Rows are points. Examples show where two turns around zero, p and q, send a point. Where does a point land after both, in the order given? Backwards means that the second turn is done in reverse. Each puzzle has new turns, and all numbers are rounded.
In the rows, zero is written as 128.

Turn p:
150  85 ->  85 107
110 141 -> 141 146
125 158 -> 158 131
Turn q:
108  96 ->  96 107
158 111 -> 148 100
 88 139 ->  96 155
126 141 -> 132 141
160 153 -> 168 137
Where do these land?
p, then q:  94 161 -> 172 144
p, then q: 161 126 -> 112  99
p, then q backwards:  91 109 ->  96 154
q, then p: 139 131 -> 126 117
q, then p: 155 112 -> 102 111

Turn p:
151 175 140 119 -> 164 144 100 153
 92 110 131 153 -> 107 135 170 126
144 130 100  99 -> 114 125  88 121
157 119 108 160 -> 119  88 128 154
 96 106 161 109 -> 135 149 154  86
Turn q:
102 134 104 136 -> 107 150 110 137
 86 132 136 131 ->  87 122 119 134
144 160 133 129 -> 129 142 150 103
124 138 115 100 -> 128 131 106 104
184  75 153 144 -> 189  94 156 162
Where do these land?
q, then p: 141 140 123  79 -> 117 124  84 102
q, then p backwards: 123 100 177 123 -> 158  98 121 165
p, then q: 127 161 119 129 -> 123 158 142 134
q, then p backwards: 141 106 144 154 -> 134 137 138 165
q, then p: 108 133  78 154 -> 119 154 124 181

Turn p:
136 133  96 149 108 104 -> 130 135  93 141 149 102
145 139 152 151  93 138 -> 116 163 114 136  95 118
149 129 180  79 135 134 -> 159 147 159  91  97 158
119  88  99 141 139 149 -> 126  80 123 158 123 125
128 156 127 131 163 106 -> 127 145 142 129 169 145
104 149 141 130 148  80 -> 129 151 159 118 172 110
115 101 101 115 110 186 -> 107  73 106 124  90 136
Turn q:
118 172 109 129 101 100 -> 110 176 144 144 123 101
145 103 118 143 152 176 -> 152  94  93 118  99 144
100  98 157 154 132 137 -> 126  83 119 155 149 127
150 107 168 124 130 133 -> 132 105 141 130 138 170
141 187 122  95 114 123 -> 106 193 127 120 123 141
 99 115 121 174 150  86 -> 164 114 141 157 155  81
120 111 137 107 150 142 -> 128 111 110 105 146 139
152 131  93  98  95 127 -> 106 148 149  95  91 123
Where do these land?
p, then q:  98 181 111 156 104 164 ->  97 131  92 128 153  67
q, then p backwards: 104  95 138 113 118 119 ->  87 127 110 122 140 129
q, then p backwards: 110  87 108  97 125  73 ->  65 126 138 100 133  89
q, then p backwards: 139 157 108 107  98 151 -> 131 155 154 138  98 157
q, then p backwards: 146 124 165 152 144 109 -> 148 111 127 130 174 117
q, then p: 152 102 122 137 142 129 -> 155 127 119 129 100 133
q, then p: 147 150 145 134 166 151 -> 120 119  88 141 126 163

Turn p:
105 176 128  92  87 149 159 123 -> 139 165 110 119 117  75 171 103
148 125 104 117 137 113 119  94 -> 147 132 108 105 133 142  96 118
168 139 161 147 139 133 114 146 -> 138 149 165 147 148 141 121 159
116 130 106 124 164 147 104 165 -> 123 100 110 126 156 147 159 159
 95  95 147 135 141 126 113  97 ->  89 107 113 145 134 119  93 117
 95 109 150 177 157 117 162 119 -> 125  74 151 174 122 112 110 109
145 101 135  94 110 104 138 157 -> 106 134 162  83 117 138 138 123
104 171  95 149 136 131  96 152 -> 151 112  89 139 118 123 154 178
176 107 125 118  79 133 148 100 -> 134 180 143 116 105 154 113  85
Turn q:
156 118 146 131  91 145 138 126 -> 126 131 152 147  98 155 119 146
101 140  93 129  99 160 125 118 -> 120 101 107 105  90 144 141 107
135 106 101 133 121 150 154 129 -> 150 107 128 137 121 160 124 108
156 101 142 129 111  77 129 102 -> 114 151 149 183 125 107 107 116
129  93 163 120 130 112 110 106 -> 104 148 172 144 141 116 135 117
122 172 150  80 185  89 110 103 -> 142 180 128  89 150  53 120 126
165  97 141 140 116 140 143 135 -> 137 122 158 157 129 159 112 140
107 156  89 128 125 152 116 185 -> 146  79  85 104 124 129 158 155
135 144 148 128 191  93  88 101 -> 109 149 141 103 176  70  98 126
103 118 125 128 120 135 148 144 -> 134 128 115 132 130 150 156 122
 99 164 110 161 119 156 149 159 -> 126 112  72 104 124 166 138 146
Where do these land?
q, then p backwards: 108 108 101 133 109 100 158 152 -> 109 136 102 156 131 174 137 120
q, then p: 119 135 175 166 176 160  88  79 ->  81 116  98 106 184  67 131 150
p, then q: 125 122 108 105 131 154 135 110 -> 142 127 122 110 123 123 110  95
q, then p: 136 166 109 116 133 102 140 108 -> 151 141 106 100 105 135 112 150
p, then q: 164 122  91 124 123 114 107 143 -> 160 109 147 106 101 139 138 148
p, then q: 142 101 126 108  87 105 137 137 -> 122 154 136 113  83 125 154 130
p, then q: 149 120 167 131 177 157 121 121 -> 116 130 135  95 190 127 115 135
q, then p backwards:  63 136 172 134 123 131 111 163 -> 113 131 123  85 117 168 100 185
q, then p: 145 143 104 134  92 129 154 140 -> 131 148 118 141  98 166 143 129

Turn p:
146 129 126 118 114  85 123  99 143 105 164 -> 135 102 126 112 146 120 129 113  85 111 169
 90 140 107 164 163 119 128 152 124 164 137 -> 130 137 149 113 165 163 139 142 132 149  78
164 146 115 120 131 128 147 136 136 155 112 -> 124 110  99 108 113 147 126 147 147 147 137
131 140 150  95 140 154  86  96 143  91 140 -> 142 137 154 124  85 120  94  84 106 111 145
133 166 129 130 124 123 125  75 133 161 170 -> 105 125 124  93 119 144 111 134  61 145 129
132 148 108 130 120 145 142 144  78 118 160 -> 123 146 114 107 123 131 136 160 121  77 106
144  97 169 113 108 122 150 163 107 112 128 -> 122 100 115 162 111 101 168 128 146  98 127
116 139  89  84 133 120 124 145  86 143 100 ->  86 138 122  92 140 133 115 124 180 105 120
127 106 126 153 145 130 111 132 126 153  31 -> 123 163  98 154 141 135 129  96 192 188 121
124  84 131 165 134 177 117 124 146 161 142 -> 140 130 124 186 129 144  94 145 111 150  90
130 119 141 114 118 123 164 102 140 108 146 -> 117 119 142 143 118 125 140 143 104 118 168
 94 125 129 136 101 120 119 152 141 117 116 -> 138 131 149 130 149  87 134 131 143 137 118
132 125 143 141 132 116 128 146 160  74 117 -> 180 126 147 139 127 112 151 115 139 127 156
Turn q:
110 148 157  88 127 112 150 129 123 139 119 -> 147 165 144 147 109 103 114 110 131 141 118
149 121 141 103 120 114  85 122 164 145 142 -> 119 153 108 117 103 110 127 164 134 120 169
113  96 106 110 119 152 109 135 168  66 120 -> 118 116 108 100  83 136 164 147 114  85  90
118 158 117 174 179  90 113 107 125 141  85 -> 100 152 113 159 186 156  76 130 120 106 116
126 129 126 127 146 153 126 147 166 129 128 -> 109 139 137 115 123 132 145 140 161 107 118
129 108 120 133  84 130 111 169 127 156 143 -> 113 124 107  90 119 125 147 126 138 177 143
135 128 123 170 142 107 156 124 122  85 117 -> 138 107 105 158 166 136 143 116 117 107 100
161 144 124 102 147 157 157 130  88 109 120 -> 165  97 168 156 121 136 122 147 139 140 104
161 117 137 115 111 127 134  87  69 173 116 -> 151  96 140 155 113 137  78 115 120 166 174
103 117 137 106 158 130 131 165 124 111 133 -> 106 130 146 127 120  94 136 136 131 131  86
158 130 165 127 122 163  86 144  84 135 126 -> 104 112 157 157 110 144 141 163 117 175 153
113 100 121 185 122 110 129 112 121 142 141 -> 102 103 103 119 165 130 126  93 112 124 151
111 165 121 141 100 121 171 107 161 155 144 -> 165 165 129 107 151 137 135  81 148 115 150
105 132  98 111 115 125 134 116 150 106 159 -> 154 135 128  85 125 115 141 124 111 100 120
Where do these land?
p, then q: 118  78 103  84 131 129 138 141 110 105 122 -> 101 136 118 127 142 118 173 133 109  77 118
q, then p: 178 104  81 134 130 166  90 167  90 119 149 -> 108  73 139 184 133 129 120 143 185 116  90
q, then p backwards: 128 151 126 130 127 114 133 134 184 152 101 -> 136 129  95 133 142 146 124 128  87 113  87
q, then p: 140 127 163 119 119 138 180  77 137 119 113 -> 164 146  94 148 124 119 131 134  74 130 161
q, then p backwards: 101 144  90 116 152 120 143 139 139  99 126 -> 109 145 112 143 129 137  99 159 101 132 156
p, then q: 139 116 118 132  92 108 140 100 103 148 136 -> 120 119 139  99 154 114 107 125 107 132  94
q, then p backwards: 136 141 148 166 152 113 118 109 166 128 120 -> 129  89 103 128 128 120 146 114  87 109 124
p, then q: 166 139 156 146 104 113 109 163 164 116 132 -> 155  87  81 132 124 113 105 136 150 138 150
q, then p: 104 166 181 148 152 122  95 158  94 137 106 -> 115 165 146 110 127 139 165 129 118 171  65
p, then q backwards: 113 108 111 117 127 137 150 129 104 163 167 -> 126 123 116 149 173 137  93 130 123 104 109
p, then q: 142 139 134 105 143 141 116  94 126 130 149 -> 130 119 145 118 106 140 135 128  88 142 140
q, then p:  71 123 125 138 106 136 123 125 120 121 114 ->  82 168 129 123 113 117 120 122 124 126 135

Turn p:
122 154 150 133 156 130 124 148 164 168 141 122 -> 114 179 135 148 106 129  92 133 147 125 138 129
149 137 132 170 134 132  92 119 149 137 135 155 -> 146 123 120 130 119  98 104 126 169 102 151 141
147 165 143 141 157 115 136 136 104 114 139 139 -> 137 152  85 106 140 125 118 142 139 136 142 107
 77 131  97 108 121  91 151  97 123 129 136 143 -> 118 104 122 118 120 137 101 140  81 109  77 115
 91 104 134 118 102  87 137 104 126  97 129 107 -> 125  94 140 123 122 113 128 158  69 146 114 133
124 120 144 141 132 175 124 149 130 141 111 165 -> 153 151 150 129 141 134 127  87 139 100 152 127
178 124 168 157 172 155  83 167 127 163 127 156 -> 137 184 131 116 156 112 117 110 196 115 177 162
155 115 113 124 150 130  87 152  92 102  54 101 -> 155 124 128 151 205 110 161 121 157 174 110 143
 89 107 130 116  87 121 173  81 108 112 122  92 -> 125  91 164 106 102 128 153 140  73 152  98  96
124 139 115 133 127 145 110 138 114 155 173 120 ->  90 122 121 115 116 139 101 101 150 135 140 128
127  75 116  72 126 132 134 114 117  68 107 108 -> 132  84 152 135 172 167 175 160  94 143 121 140
138 180 129 120 125 124 126  86 144 148 142 135 -> 147 127 110 119  80 144 101 145 156 127 108 117
152 162 147 135 110 137 102 178 141 143 136 150 -> 142 160  94 144 111 128 117  92 146 132 161 158
139  77  98  98 101  99 175 119 113 117 108 106 -> 102 106 136 123 135 129 196 143  89 127  85 136
108 131 106 154 122 149 165 134 166 127 160 121 ->  97 122 132 157  96 127 126 121 116  98 147  88
Turn q:
128 180 139 171 101 147 172 124 111 143 105 137 -> 174 142  89 179 108 132  92 108 123 116 135 137
113  88 147 113 165  99 120  86 147 141 109 125 -> 130  99 180 117 177 110 131 109 125 150 133 122
136 163 110 148 113 154 111 128 125 171 143 150 -> 150 133  78 115 119 117 108 148 135 131 157 155
 87 134 137 134 168  81 153 123 104  94 153  95 ->  86 134 166 128 105 143 111  66 100 148 132 111
138 108 140  99  86 152 110 154 151 134 158 169 -> 148 152 103 107 131 125 178 183 118 138 124 115
 90 175 128 152 135 149 141 150 121 132 103 107 -> 147 143 106 135  98 117 115  72 142 104 126 143
161 124 103 135 104 128 119 145 173 147 124 153 -> 131 134 108 148 136 112 151 174 165 145 135 145
119  98 146 136 169 107 110 132 103  91 127 133 -> 101 150 181 111 145 146 123 115 107 117 121 138
177 119 130  67 106 117  92 131 147 124 131 148 -> 102 128 113 114 163 103 147 191 133 125 110  93
130  69 126  88  99  85  98 139 102 103 137 107 -> 100 120 184  97 107 123 134 172 116 137  85  93
 89 120 100 126 157 118 153  97  98  82 117 104 ->  98  96 152 132 118 152 114  75 101 131  90 145
132 155 138 170 134 163 135 109 144 132 133 101 -> 142 108 113 151 115 131 130 106 128  97 173 145
164 133 121 125 127 163 150 144 137 172 124 134 -> 157 124  91 131 141 151 126 145 171 126 143 121
Where do these land?
q, then p: 148 166  93 185 142 141 104 103 106 151 132  62 -> 124  52 132 129 121 127 102 126 103  98 174 184
p, then q: 122 122 120  95 149 151 112 148 131 152 120  92 -> 169 134 119 124 143 113 136  96 128 117 160 146
p, then q:  94 107 166 122 146 125 104 142 118 112 128 145 -> 109 154 124  88 154 138 108 134 109 116 150 121
q, then p backwards: 122 185  98 133  91 167 123 120 157 143 134 162 -> 172 160 121 140 101  70 115 156 134  99 128 148
q, then p: 119 110 152  90 121 139 143 112 108 118 137 169 -> 123 151 130 113 163 144 150 117 156 154 106 107
p, then q: 113 176  99 110  92 121 145 130 133 139 175 146 -> 142  83 116 114  92 117 130 156 113 114  88 163
q, then p backwards: 114  91 105 109 152 116 137 139 135 103 147 179 -> 137 108 136  74 135 115 138 147  91 138 114  94
q, then p: 148 108 110 138 118 123  88 150  97 119 104  89 -> 165 125 133 161 132 132 128 128  88 143 159 163
q, then p: 151 159 141 132 145 142 130 156 122 112 119 106 -> 140  91 120 155 123 131 114 142 121 137 144 101
p, then q backwards: 136  87 171 142 111 117 156 102 173 106 141 117 -> 135  99 150 162  84 127  82 120 144 113 162 112
p, then q: 123 107 142  98 133 112 152  99 136 100 116 169 -> 114 155 121 128 136 174 125 140 132  91  96 114
p, then q backwards: 168 138 124 185 126 143 127 143 113 181 122  82 -> 104 150 113 113 140  81 119 181 180 143 118 101
p, then q backwards: 143 111 172 119 127  74 137  94 170 126 128 163 -> 136 115 127 164  74 157  71 136 105 124 128 150
q, then p:  91 125 100 135 140 121 133 155  95 130  90 110 -> 190 115 147 139 109 131 128 136 136 125 111 155

Turn p:
123 156 134 177 135 124 110 118 157 108 142 133 141 135 -> 148 132 119 166 137 137 116 135 167 141 101 125 126 153
108 159 128 116  98 152 132 130 156 144 131 146 122 118 -> 107 142 128 113 116 117 149 114 143 134 107 113  93 153
153 151  68 135 137 136 126 104 117 112  95 112 131 115 -> 154 137 116 149  94 124 135 148  94 103  85 112 139 108
154 130 143 139 137 127 116 136 139 145 132  85 113 128 -> 152 131 121 118 134 144 133 128 138 126 149  90 155 133
120 154 128 108 144 131 122 157 153 120 114 145 111 117 -> 138 159 117  94 140 124 117 134 125 130 110 129 104 143
114  44 131 109 139 139 150 117 116 145  64 137 134 162 ->  84 103 161 100 126 126 135 197 122  92 161 159 138  88
114 142 129 138 138 116 120 133  31 129 145 112 149 122 -> 119 122 159 163 114 131  85 102  73 172 139 124 158 111
120 149 131 122 144 125 139 132 134 145 140 121 113 152 -> 136 132 149 119 135 142 129 121 121 119 132 124 129 163
163 159 138 123 143 140 124 122 152 121 149 127 150 115 -> 172 141 119 124 111 145 146 110 149 147 115 133 126 131
130  41 119 118 137 152 117 126 105 120 152 102 130 129 ->  99 108  97 133 138 136 159 150 106 139 176 154 175 103
124 157 134 111  66 138 115 108  90  70 135 131 119 119 -> 108 151 105 182 109 132 123  94 105 136 139 116  72 101
115 129 132 130 138 113 200 138 152 132 102 139 119 133 -> 121 129 171 102 167 134 137 124 138  87  96 138 118 119
136 132 128 125  90 109 127 149 128 130 144 143 131 160 -> 130 138 141 146 133  91 129 108 139 117 157 133 114 142
123 148 136 122 139 102 117 112 132 146 148 150 113 119 -> 141 100 121 115 124 129 107 106 128 133 121 131 113 156
141 135 138 166 137 125 121 137 141 143 133 152 122 110 -> 150 107 127 123 148 111 123 135 150 152 109 114 125 135
110  63 132 109 127 118 112 129 147 139 122 113 149 114 ->  90 116 100 100 123 124 126 141 152 118 152 151 163 110
Turn q:
130 105 130 147 133 145 146 103 105 117 157 126 114 124 -> 120 107 111 132 129 119 139 103  87 119 140 118 126 113
143 150 170 130 132 112 138 132 141 121 126 138 118 187 -> 168 119 144 138 147 135 125 139 126 134 166 179 132 138
129 145 156 152 121 128 150 123 134 117  95  90 127 151 -> 157 126 151 154 142 136 117 123 105 137 129 133 159 166
140 111 109 113  95 133  99 163 126 182 140 135 125 111 ->  82 127 105 118 148 152 117 154 169 145 135 100 112 117
121 141 107 169 133 127 162 109  85 108 126 163 152 122 -> 113 112 155 107 106 128 124  90  79 138 104 146  97 130
 99 130 135 125 120 161 140 134 102 103 134 149 147 119 -> 114 119 137 126  92 141 109 122 106  91 129 127 108 132
122 104 106 146 134 130 144 116 146  99 126 125 157 150 -> 108 131 141 145 120 125 144 112 111 116 106 162 155 119
147 137  90  82 133 129 136 155 140 145 136 106 123 103 -> 133 159  90 106 116 159 132 147 150 143 109 106 142 111
123 106 134  87 120  91 105 138 128 164 143 115 134  96 -> 126 102 116 115 127 132 153 157 181 133 120  90 128 116
134  90 115 102 133 112 100 152 123 133 110 130  94  99 -> 127 127  83 147 137 113 132 151 160 129  98 108 102 122
110 174 143 156 115 110 118 107 145  95 130 111 110 186 -> 149 125 144 127 123  90 112 124 115 142 166 176 167 170
154 122 125 100 106 128 115 110 151 134 119 140 123 100 -> 134 137 120 142 124 129 117 107 172 139 128 109 126 101
118 134 134 182 148 144 150 131 131  98 146 155 146  99 -> 110 145 165 142  97 115 142 120  74 129 132 126 101 116
 97 150 144 138 146 128 141 103 155 142 107 121 107 174 -> 151 147 140 125 153 120 149 108 129 114 153 156 144 177
153 122 121  94 150 143  77 143 109 161 126 118 142  98 -> 126 138 119  99 156 126 107 161 156 112 106  85 119  92
Where do these land?
p, then q: 128 137 115 139  52 115 127 107  92 128 119 126 110 150 -> 119  88 121 150 115  78 146 127  92 153 139 111 149 160
p, then q: 105 111 154  96 149 113  78 105 122 142 120 139 127 115 ->  81 122  90 117 127 124 112 140 170 106 141 129 127 117
q, then p: 150 136 113 144 135 107 147 104 113 146 135  68 115 108 -> 132 121 164 111  86 137 134 125 115 115 135 125 182 108
p, then q backwards: 148 135 110 110 138 155  62 114 143 118  94 147 159 112 -> 130 154 104  91 132 100 119 175 131  82 149 134 105 102
q, then p: 112 102 117 145 142 118 120 117 147 144 151 158 136 133 -> 106 114 135 116 159 144 122 105 127 116 103 145 114 133
p, then q: 118 135 147 145 109 130 151 109 146 143 119 114 145 114 -> 132 145 141 161 122 129 139 114 138 111 131 112 151 144
p, then q backwards: 138 125 117 180 126 113 149 119 146  66 145  74 132 109 -> 168  66 128  96 129 157 143 121 162 132  93  92 121 131
p, then q backwards: 103 123 122 102 108 112 133 160 103 138 138 110 149 124 -> 124 144 100 157 115 157 119  98 147 119 143 129 136 135
q, then p: 156 140 109  96 144 125 144 138 146 107 130 135 129 119 -> 142 135 123 118 106 104 145 118 129 134 100 105 108 113
q, then p: 117 120 120 154 148 122  93 124  96 119 136 142 147 181 -> 121 118 123 108 148 118  81 135 111 136 141 182 109 119
q, then p: 152 147 125 112 137 178 153 149 100 125 131 157 114 123 -> 136 134  95 139 111 130 141 133  75 154 128 100 104 135
q, then p: 150 100 129  95 129 112 133 124 145 120 146 141 127 169 -> 136 112 111 118 140 104 154 130 137 141  89 161 122 115
p, then q: 144 148 173 134 137 126 140 126 154 130 150 135 115 121 -> 148 158 110 137 159 133 140 108 132 117 146 126 142 106
p, then q: 150 137 136 135  98 123 124 201 103 146 116 141 116 117 -> 175 107 131  88 135 109 159 154 144 159 130 100 142 127
p, then q backwards: 124 127 141 128 140 130 147 112 140 118  94 152 118 120 -> 137 119 129 113 145 123 119 149 102 138 121 152 151 127
q, then p:  40 153 129 122 141 138 137 157 134 139 109 135 113 126 -> 128 177 156 164 147 133 140 126 119  91 161 136  87 161
q, then p: 141 101 117 139 142 159 138 111 147 146 142 103 125 133 -> 126 131 140 141 119 158 124 119 113 142  89 142 153 120
